Each row is a point. The points of each table are mixes of a few directions, plus a little noise. Count the directions of each table, and those that both share. Where both have some left over, give the other angles between the two spaces (their principal angles), to ten degrees, smallest first.
In the rows, zero is written as 128.

First:
[[178  57]
 [ 82 193]
 [116 147]
 [130 125]
 [155  92]
 [108 155]]
Second:
[[112  70]
 [136 159]
 [142 182]
 [131 133]
 [108  50]
 [147 198]
 [120 101]]
Directions: first 1, second 1, shared 0; angles 50

First (5 x 4):
[[ 71  86  95 207]
 [146 147 118  89]
 [113 124  94 134]
 [184 153 214  83]
 [126 127 119 128]]
Second:
[[109 152 127  61]
 [148 106 130 197]
 [ 98 160 124  31]
 [139 116 130 165]
 [110 150 126  61]
 [154  98 131 215]
 [141 115 129 166]]
Directions: first 2, second 1, shared 0; angles 40

First (9 x 9):
[[ 70 208  86 134  96 179 107 134  86]
 [178  59 165 123 156  84 146 123 164]
 [164  78 154 124 148  96 141 124 154]
 [133 122 131 127 130 124 129 128 131]
 [154  92 147 125 142 105 138 126 147]
 [103 162 110 130 114 150 119 130 110]
 [ 71 207  86 134  96 179 107 134  87]
 [100 166 108 131 112 153 118 131 108]
 [179  58 165 123 156  83 146 123 164]]
Second, 8 rows:
[[115 145 119 129 121 139 124 130 120]
 [109 154 115 130 118 145 121 130 115]
 [140 111 137 126 134 117 132 127 137]
 [113 150 117 130 119 142 121 130 117]
 [167  75 157 124 149  94 142 124 156]
 [167  75 155 124 149  94 142 125 156]
 [ 40 249  65 137  80 205  97 137  66]
 [173  66 160 123 153  89 144 124 160]]
Directions: first 1, second 1, shared 1

First:
[[158 156 103 138 146 173 165 171 142 102 168  87]
 [197 146  81 138 145 215 138 188 157 118 176  51]
 [170  96 164  92 154 157  77  65 125 222 132 117]
 [159 107  78 126  66 115  77 144 130  83 109  98]
 [109  94 104 141  84 108  72 140 135 122  79 143]
 [ 80 137 166 132 154 104 158 110 119 146 120 173]
 [ 87 124 165 107 103  41 130  67  92 110 102 180]
 [ 91 117 154 157 189 187 129 154 160 214 115 156]
 [113 113 177  94 123  70 111  48  96 157 112 165]
 [125 157  75 170 126 167 168 220 156  66 145  99]
 [119 163 143 111 118  72 183 102  97  66 152 138]]
Second, 11 rows:
[[157 144 161 114 194 183 158 111 134 189 173 109]
 [155 108  99 129 103 143  86 141 138 127 117 103]
 [140  76  40 145   7  89  23 169 137  53  57 108]
 [156 146 165 114 199 185 162 110 134 192 176 110]
 [111 123 116 134 100 100 119 134 124  99 108 140]
 [153 102  88 131  85 134  74 146 138 114 106 104]
 [ 65 167 185 129 172  86 212 104 106 121 144 184]
 [100 158 175 124 179 123 190 107 117 146 154 155]
 [100 102  77 145  38  63  78 153 123  51  68 144]
 [169 128 135 118 163 182 124 123 139 175 156  97]
 [102 154 167 125 169 120 181 110 118 140 148 153]]
Directions: first 4, second 2, shared 2

First, 11 rows:
[[124 114 144 115 141 124 101 141 126 110 136 111 112 100 130  61  95 119
   88 109]
 [143 104 164 119  87 132 122 174 142 119 185  91  85 148 151  72 146  99
   82 154]
 [103 147 148 174 178 100 116  84 152 132  98 156 103  97  87 115 104 130
  172  74]
 [159 119 136 131 113 163 163 174 114 130 163  68 143 133 135 191 145 136
  177 165]
 [101 153  82 154 183  71 124  53  93 153  67 249 156 148  96 147 105 142
  185 110]
 [108 140  75 118 184  88 110  73  74 138  74 222 172 127 110 119  84 148
  141 112]
 [100 133  88 153 131  75 133  91 154 126  61 203 125 141 144 111 124 132
  170 104]
 [136 128 149 124 126 121 118 131 103 138 174 145 109 161 118  99 137 106
   97 153]
 [131 146 146 107 100 170 127 119 148 139 153  98 128 136 119 167 167 128
   70 136]
 [155 112 141 110  94 178 149 184 141 111 155  34 137 108 153 163 144 136
  125 147]
 [148 113 134 100  74 187 147 180 160 109 145  30 138 108 164 164 156 137
  103 144]]
Second:
[[123 161 126 147 119 163 139  97 163 126 149 156 104 129 146 104 110 130
  110 127]
 [171 149 114 138 121 166 123 130 174 124 149 169 117 118 127 123  90 134
  122 141]
 [149  96 121 105 157 111 128 151  91 132 125 119 139 120 156 173 131 122
  161 123]
 [172 179 115 157  99 193 120 113 215 121 156 190 105 120 107  88  74 141
   98 148]
 [108 174 132 156 106 167 137  87 175 124 147 154 102 133 127  83 114 131
   95 129]
 [162 142 123 144  89 141 102 152 179 120 115 141 142 124  47  93 106 145
  104 154]
 [113  68 129  86 186  76 143 145  30 138 119  86 143 126 201 206 166 109
  183 102]
 [ 78  87 142 105 153  72 138 131  51 135 105  74 143 138 153 159 179 115
  151 107]
 [ 58  71 156 106 122  32 117 157  43 130  62  31 172 148  67 131 206 124
  134 116]
 [148 150 120 138 128 161 132 115 159 126 148 160 111 123 148 123 102 129
  124 132]]
Directions: first 6, second 3, shared 0; angles 40, 80, 90

First, 10 rows:
[[133 122 129 120 125 132 127 139 138 130 134 126 126 118 124 127 124 132
  132 128 128 127 126 116 136 130 135 127 123 133 116 117]
 [129 127 128 127 127 129 128 130 130 129 130 127 128 126 128 128 127 129
  129 128 128 128 128 125 129 128 129 128 127 129 125 127]
 [ 70 187 119 205 159  96 131  31  29 112  67 145 148 223 168 134 169  88
   91 117 120 140 140 249  52 109  65 130 182  78 248 233]
 [136 120 129 117 123 132 128 142 143 130 136 126 125 114 123 127 122 133
  134 130 130 127 126 111 138 131 137 128 120 135 111 113]
 [138 119 130 117 124 133 128 142 144 129 138 126 125 113 121 127 121 134
  134 130 130 125 125 109 139 130 138 127 120 135 110 112]
 [139 117 130 113 122 134 127 146 147 131 140 124 125 110 120 127 121 135
  134 130 129 126 126 105 142 132 140 128 117 137 105 108]
 [121 135 127 137 131 125 128 116 116 126 121 129 131 140 133 128 133 123
  124 126 127 129 130 143 118 125 120 127 135 122 142 141]
 [139 116 130 112 122 134 127 148 148 131 141 125 124 109 119 127 120 136
  136 130 129 125 126 104 143 132 140 128 118 139 104 107]
 [139 118 130 115 123 133 127 145 145 131 139 125 125 111 121 128 121 136
  135 129 129 126 127 107 141 131 139 128 119 137 108 110]
 [137 119 130 118 124 133 127 143 143 129 137 126 125 113 122 127 122 134
  134 130 128 127 126 110 139 131 137 129 120 135 111 112]]
Second (8 x 32):
[[137 117 125 115 125 133 129 146 147 131 136 124 127 112 121 128 127 135
  132 132 132 129 123 105 142 134 142 124 117 139 107 110]
 [124 128 112 134 136 129 132 128 127 126 116 126 136 137 132 133 152 125
  118 138 139 140 119 126 127 138 137 115 121 132 134 135]
 [122 146 167 136 117 116 118  98  98 129 140 137 113 137 128 115  79 122
  142  98  98 102 153 169 107  97  86 162 164 102 149 143]
 [138 111 106 115 131 138 133 155 156 129 127 121 135 113 123 134 152 136
  123 146 146 141 112  92 147 148 158 107 102 149 104 108]
 [122 137 139 136 127 123 125 113 112 127 128 132 124 137 130 125 116 124
  130 118 118 121 135 148 117 117 111 138 142 117 142 140]
 [119 117  56 141 159 137 148 146 145 121  83 118 163 147 143 152 230 126
   88 179 180 179  88  97 138 176 180  69  85 158 134 139]
 [139 127 166 113 109 127 118 129 130 134 158 131 108 107 117 114  71 134
  153 103 102 101 147 130 131 105 108 159 143 118 111 111]
 [124 140 152 134 122 120 121 108 109 129 135 135 118 134 128 121  98 123
  137 108 109 112 144 155 114 108 101 150 151 111 142 139]]
Directions: first 1, second 2, shared 1

First, 8 rows:
[[139 125 121 135 129 103 127 143 111 114 126 137 127 123 126 122 114 127
  118 114 131 119 128 125 119 117 133 118 124 118 124 127]
 [ 80 142 168 114 138 192 139  34 222 177 129  75  92 131 110 147 201 116
  173 249  91 189 106 148 154 192  69 199  92 123 172 109]
 [130 122  92 122 110  93 123 160  82 101 116 145 140 131 132 127  93 115
  114  82 139 115 126 142 120  89 130 102 134 130 116 143]
 [123 133 134 109 112 188 120 143 120 152 137 136 158 156 156 133 126 144
  129  87 152 117 146 118 141 127 161 106 182 177 109 145]
 [118 109  82 129 115 137 143 135 133 113 131 128 141 101 111 145 125 125
  149 132 121 128 142 158 152 119 115 138 117 140 114 142]
 [124 155 184 122 141 114 111  98 133 148 119 116 100 161 142 113 142 118
  111 150 127 145  98 105 102 144 121 130 126 106 158 109]
 [164 113 115 155 143 100 135 165 114 105 141 147 137  99 119 117 109 146
  117 103 132  97 149 111 121 119 155 116 123 115 106 123]
 [147 125 127 139 134  98 126 147 109 113 129 139 127 122 127 118 113 130
  114 109 132 114 129 117 115 117 140 115 126 114 123 124]]
Second (8 x 32):
[[180 120 165 171 172 133 139 144 156 133 159 140 129  97 122 111 139 174
  118 134 126  98 159  76 119 162 176 135 128 110 110 100]
 [ 86 155 110 125 130  93 120 115  97 113  91 136 133 153 135 146 106 109
  120 105 116 147 110 135 101 108  99 137 122 100 135 116]
 [157 113 144 165 167 238 155 142 194 162 179 142 176  91 129 143 160 209
  154 123 127  93 207  80 162 188 196 153 165 165  77 114]
 [137 111 122  96  90 114 119 129 114 126 131 109 102 135 125 112 131  91
  124 148 142 136 101 163 146 105 111 100 122 151 150 159]
 [122 133 125 118 118  71 117 120 101 110 107 121 102 136 124 119 113  95
  114 135 127 140  94 144 111 104  98 119 105 104 153 129]
 [147 106 129 103  99 127 124 132 129 130 143 108 104 123 123 109 140 103
  130 157 142 129 112 158 151 117 121 106 121 150 143 156]
 [ 99 150 121 113 118 103 113 127  86 120  96 140 138 164 147 134 102 111
  112  87 135 140 109 129 103 105 117 115 141 120 133 127]
 [ 96 132 103 132 130 142 139 111 143 128 116 125 139 120 121 153 132 128
  146 137 112 144 134 143 134 135 105 156 119 125 125 123]]
Directions: first 4, second 4, shared 3; angles 90

First, 9 rows:
[[ 76 108 107 132 114 115 140 129 148 126 148 149 113 157 146 126 139 152
  121 152 137  87 128 114  97 154 138 124 151 134 124  97]
 [ 69  96  68 142 115 137 103 111 171 141 159 146 128 147 169 106 174 134
  134 147 137 125 124 128 142 138  99 133 158 158 101 114]
 [128 171 122  96 195 192  76 147 126 178  73 118 148 127  85 110 144 114
  151  96 154 236 139 161 230 115 107 149 132  84 141 113]
 [117 106 143 141  86  79 174 125 125  94 158 140 104 144 147 146 106 152
  109 153 118  39 124  98  49 146 162 114 133 139 129 117]
 [166 146 153 116 157 143 136 150 112 133 103 125 143 103  97 124 105 116
  138 123 114 184 142 136 123 133 115 113  99 118 173 137]
 [156 128 147 126  91 108 123 118 138 109 147 130 125 114 134 125 105 123
  147 118 114 110 122 109 135  91 140 141 154 133 119 135]
 [ 76 107  65 148 121 144  93  97 150 146 148 122 126 151 169 120 190 126
  118 128 151 113 111 148 171 126 107 145 147 149  66 133]
 [180 170 187 109 169 131 160 156  70 125  77 105 129 120  72 158  84 125
  111 111 128 141 137 139 108 141 159 114  78  84 164 136]
 [186 125 155 140 103 104 148 119 110 100 141 117 134  91 131 137 104 110
  127 122  98 116 123 122  96 108 127 117 102 149 135 168]]
Second (10 x 32):
[[196 142 126 104 107 113 124 141 140 151 134 119 127  94  98 126  85 130
  155  88 112 148 144  79 110 103 149 122 165 122 136 133]
 [117 166 135 146 123 114  73  73 109 112 127 116 142 155 163 116 171 117
  107  96 164  93  79 170 249  51 135 206 127 118  86 157]
 [ 67  62 162 145 108 166 151 122 109  68 160 129  86 187 161 166 148  81
  146 178 132  74 144 164 117 158 115  91 148 162  58 103]
 [ 95 142  64 141 198 144 131 133 109 179  96 120 151 136 124 123 180 149
   74 134 154 165 128 157 108 189 100 116  57 127 159 141]
 [124 114 131 131 132 127 147 136 120 120 137 135 124 136 130 131 125 124
  128 144 123 125 142 126  91 150 121 106 119 143 144 122]
 [119 120 143 129 119 126 136 131 134 113 132 137 124 128 132 127 120 129
  134 142 120 121 128 128 121 129 128 126 132 129 132 120]
 [111 119  90 121 144 175 112 135 136 165 105  97 117 128 112 151 152 122
  126 113 142 151 132 139 153 151 126 115 139 111  65 126]
 [140 150 151 105 107 106 137 163 200 136  95 159 149  52  93  95  69 187
  145 146  82 170 114  86 113 120 143 145 135  77 198 106]
 [149 104 138 128 118 124 150 131 102 112 160 127 111 149 133 142 116 101
  143 129 124 109 157 115  79 140 127  93 141 163 126 126]
 [161 162 140 130 123  85 119 115 123 123 134 142 150 116 133 101 115 141
  120 110 126 124 114 116 139  88 136 161 118 128 177 144]]
Directions: first 5, second 5, shared 2; angles 50, 60, 90
